Each row of a before or after table is a point. The points were changed in one or more steps. Then noise was added and the rows were shuffled. The steps act on columns, c1 being the first. What was done? A step turns or swaps two columns, mirrors them in a line or flattens them onto one, adds a multiple of one to another, or multiplies or shifts one. Angles are multiples of 10 degrees, from the lower column toward the higher: turns from -170 to 170, lines from 10 to 170 but not 90. Use the fewest steps. Two steps may share a column if one is a turn and the other turns, adds or multiplies; they go together, in the order done. Otherwise the lowest column goes first.

Before (11 x 2)
[[ 15  24]
 [-33 -43]
 [ -4  -7]
 [ 11 -14]
 [ -1  -5]
 [  3 -39]
 [-13   6]
 [-19 -23]
 [ -4 -32]
 [ 12  32]
 [ -9 -60]]
After (11 x 2)
[[-13  17]
 [ -6 -28]
 [ 11 -25]
 [-11 -54]
 [ -5  -4]
 [  3 -43]
 [ 12  21]
 [ 16  10]
 [ -4  -2]
 [-20  -3]
 [-32 -10]]
Steps: add -1 times c1 to c2

Before (10 x 8)
[[-11  -3  -1   7 -16   5   0  -4]
 [-59  23  -7 -16 -11   2  -4   3]
 [  5  19   9 -10 -11  -9  -9 -11]
 [ -1  14  10   6   7   8  10 -12]
 [ -5  -8   8 -16  -7  -8   1  -5]
 [ -4  19  -1 -14 -14 -11  22   0]
 [  3  11  10  45   9  15  -3  60]
 [  5  12   6 -12  11   6  -3   9]
 [  4   5   6 -16 -15  18  -2  -7]
 [  5  19 -24  11  14  10  -1  -9]]
After (10 x 8)
[[-13   2  -3  21  -4   2  -2   1]
 [ -7   3   7   4 -18  -5  34  -4]
 [  6   7  13   0 -11 -10 -14  -9]
 [  6  -5 -16  -5  16   0  -2   1]
 [  3   3   7   1 -21   6  -4   5]
 [ -1   2  13   0   9  -5  14  -2]
 [  3   5  12  20  41  35  -4  42]
 [ -3  -2   5  -2 -16  -5   2  -7]
 [-59   2   2  28 -18   1  -8   0]
 [  3   4   8 -19  -3  11  -5   9]]
Steps: turn c4 and c5 by 50 degrees; add -0.5 times c1 to c4; flatten c2 and c3 onto the line at 70 degrees; flatten c6 and c8 onto the line at 50 degrees; multiply c7 by 1.6

Before (9 x 12)
[[-16 -14   3   1  24 -13 -19  12 -29 -13 -19  -3]
 [ 10 -13  32  -2 -20   6 -30  -2  17  18  -9 -12]
 [ 20  35   1  13  -8 -23 -31 -14  -6  -2   8  18]
 [ -3 -16   3   6  11 -15  -8   8  -3  -5 -12  21]
 [ 10 -17   4  -5  -1  -1 -10   8  -5 -15 -18  -9]
 [-12  11  -6   2   1 -42 -13  24 -14 -19 -18  14]
 [ -5  -9  24  11   0  -5  -1  -6  -6  -8  -6 -13]
 [ 11   1   9  14  -8 -25 -17  26 -24 -10 -12  25]
 [-17  -3  19 -19 -18  21 -18 -18   2 -10  30 -24]]
After (9 x 12)
[[ -7  -5 -10   7   5 -16  14   8  -4  -3  -9  20]
 [ 30 -18  32  -2  24   6  -8  -2  20  17 -10 -12]
 [-50 -17  26 -18  15  24   1 -18   4 -13  31 -23]
 [ 32 -16   2  -9   4  -2  12   9  -3 -18 -19  -9]
 [-44  -4 -22   2   9 -13  -1  12 -30 -14 -21  -2]
 [ 32  20  11  10   6 -27   1  24 -24 -11 -13  24]
 [-37  42  -3   4  -2 -40   4  21 -15 -19 -16  13]
 [ 60  50   7  13   0 -23 -10 -13  -8  -2   8  15]
 [-17  -2   7  10  25  -6  19  -6  -4  -6  -5 -13]]
Steps: multiply c1 by 3; add -0.7 times c6 to c2; turn c3 and c5 by 70 degrees; shift c7 by 20

Before (11 x 20)
[[-17 -44  11  -5 -16  -7 -23 -35 -12  32  32   0 -41   1  20 -35 -16 -28
    5  17]
 [ -8  -6  33 -41  26 -31  40 -43   6  24  16  17  42 -48   0 -17  44  37
  -47   2]
 [-24 -12 -27   4   8  -2  11 -30  34 -28 -54   0 -24  13  24  11  53  11
  -50  32]
 [ 15  40 -27  18  36 -53 -27 -14  13 -10  15 -15 -35 -41   8 -10  48  30
   -5 -42]
 [ 25 -40  37  16 -12 -43  -2  34   9  19 -31 -16  40 -56 -48 -30  12 -18
    5  21]
 [ -1 -31  10 -25  17  -9  12  20 -40  24  22  14  -1   1 -15  41 -29   2
  -41 -14]
 [ -5  13 -10  10  -2   6 -19  10 -31  35 -49  28 -37 -25 -41  29 -17  13
   27 -34]
 [ 18 -10 -15 -23  15 -43  23 -23  31 -43  -1 -45   1 -47 -23 -10 -25  47
   24  39]
 [ 12 -12  28  10 -50 -37   3  -9  -9   9   0 -10  -5 -19   4  20  35   7
  -13 -39]
 [-16  33  -9  24 -48 -56  22 -11 -25  10 -16 -42   1   1 -47 -21   9  24
   11  15]
 [-18  -5 -25 -38 -28 -12  -2 -14  -4   1  19 -49 -41 -13  18  41 -12  42
  -42 -24]]
After (11 x 20)
[[-16  14  27  25  26 -26  22 -10 -55  -7 -17 -41 -14  41 -35  -8   8  25
   11 -25]
 [-18  17 -38 -37   1  -7  -2 -14 -10  -3  19 -48 -22  31   1  16 -13  42
  -43  -2]
 [ 25 -35  60  16 -43 -40  -2  33 -19   9 -32 -17  43  37  -1 -13  12 -17
    6 -23]
 [-16   2   8  -6   8   3 -22 -35 -12  30  33  -1  -3  14   9 -16 -16 -29
    4  26]
 [-24   6 -11   4   8 -23  12 -30  24 -27 -53  -1  -7 -13 -27   4  53  11
  -49  39]
 [ -1 -13   5 -25  -7  19  14  19 -36  21  23  15  15 -15   8  16 -29   1
  -42 -21]
 [ -8 -23  22 -42 -54 -28  40 -43 -17  14  16  17  28   1  24  -5  44  36
  -47   2]
 [ 12  -1  -6  10   8 -22   3  -8 -32  -2   1  -9   3  52  42   7  36   7
  -13 -21]
 [ -6  24  -6  10 -20  25 -18  10 -19  37 -48  28 -29  15  -8  13 -18  13
   26 -53]
 [ 18  -5  24 -22 -48 -52  23 -23  -4 -56   0 -45   6  12 -40  -5 -26  48
   24   9]
 [ 15  33 -47  18 -55 -49 -28 -14 -23 -28  15 -15 -41 -11   3  -6  48  30
   -5 -22]]
Steps: flatten c2 and c13 onto the line at 130 degrees; turn c15 and c20 by 50 degrees; turn c3 and c15 by 50 degrees; turn c5 and c14 by -120 degrees; add 0.3 times c6 to c10; turn c6 and c9 by 40 degrees; multiply c16 by 0.4
